Each row of a before or after table is a point. One or more steps were done to the points. Then noise was added and the rows were shuffled. The steps act on columns, c1 being the first. Name the steps. A step turns or swaps two columns, mirrors them in a line or flattens them onto one, adds a multiple of one to another, or multiplies or shifts one. Angles are multiples of 10 degrees, from the lower column toward the higher: turns from -170 to 170, lines from 10 to 170 but not 90. Use the fewest steps. Two steps may share a column if one is a turn and the other turns, adds or multiplies; they go together, in the order done. Otherwise the lowest column goes first.

Before, 10 rows:
[[ 0.52  0.68 -0.46]
 [-0.60  0.39  0.24]
 [ 0.10 -0.14 -0.26]
 [-0.13  0.66 -0.36]
 [-0.03 -0.29 -0.39]
 [ 0.05  0.02 -0.28]
 [ 0.16 -0.07 -0.39]
 [ 0.28  0.80 -0.40]
 [ 0.08  0.24 -0.12]
 [ 0.00 -0.02  0.48]]
After, 10 rows:
[[ 0.05 -0.04 -0.58]
 [ 0.85  0.03 -0.77]
 [-0.03  0.00  0.18]
 [ 0.24  0.11 -0.41]
 [-0.23 -0.18 -0.70]
 [ 0.05 -0.17 -0.68]
 [ 0.80  0.30 -0.69]
 [-0.08  0.72 -0.06]
 [ 0.43  0.52 -0.67]
 [-0.04 -0.17 -0.56]]
Steps: turn c1 and c2 by -50 degrees; shift c3 by -0.30

Before:
[[ 0.22  0.17  0.09  0.17 -0.45 -0.27]
 [-0.13  0.40  0.17  0.11 -0.10  0.14]
 [-0.12  0.51  0.36 -0.32  0.36  0.04]
 [-0.29 -0.27  0.15 -0.24  0.30  0.02]
 [ 0.23 -0.22 -0.53  0.31 -0.31  0.05]
 [ 0.19 -0.24 -0.29  0.50 -0.33 -0.48]
 [ 0.32 -0.08 -0.32  0.16  0.04  0.08]
 [-0.44  0.15  0.10 -0.39  0.20  0.34]
 [-0.07 -0.30  0.25 -0.46  0.14  0.28]
 [-0.19  0.13 -0.02 -0.53  0.07 -0.08]]
After, 10 rows:
[[-0.08 -0.25  0.09 -0.59  0.37  0.10]
 [-0.22  0.30  0.01 -0.97  0.53  0.31]
 [-0.22  0.43  0.08  0.32 -0.05  0.01]
 [-0.09 -0.22  0.26 -1.14  0.13  0.36]
 [ 0.38 -0.05 -0.15  0.39 -0.22  0.18]
 [ 0.20 -0.23 -0.46  0.79 -0.41  0.13]
 [-0.22  0.03 -0.04  0.42 -0.53 -0.34]
 [-0.04  0.10 -0.05 -1.32  0.21 -0.09]
 [-0.01 -0.39 -0.28  1.25 -0.34 -0.35]
 [-0.02  0.38  0.45 -0.76  0.32 -0.11]]
Steps: turn c1 and c5 by -50 degrees; turn c1 and c3 by 30 degrees; turn c2 and c6 by -20 degrees; multiply c4 by 2.5
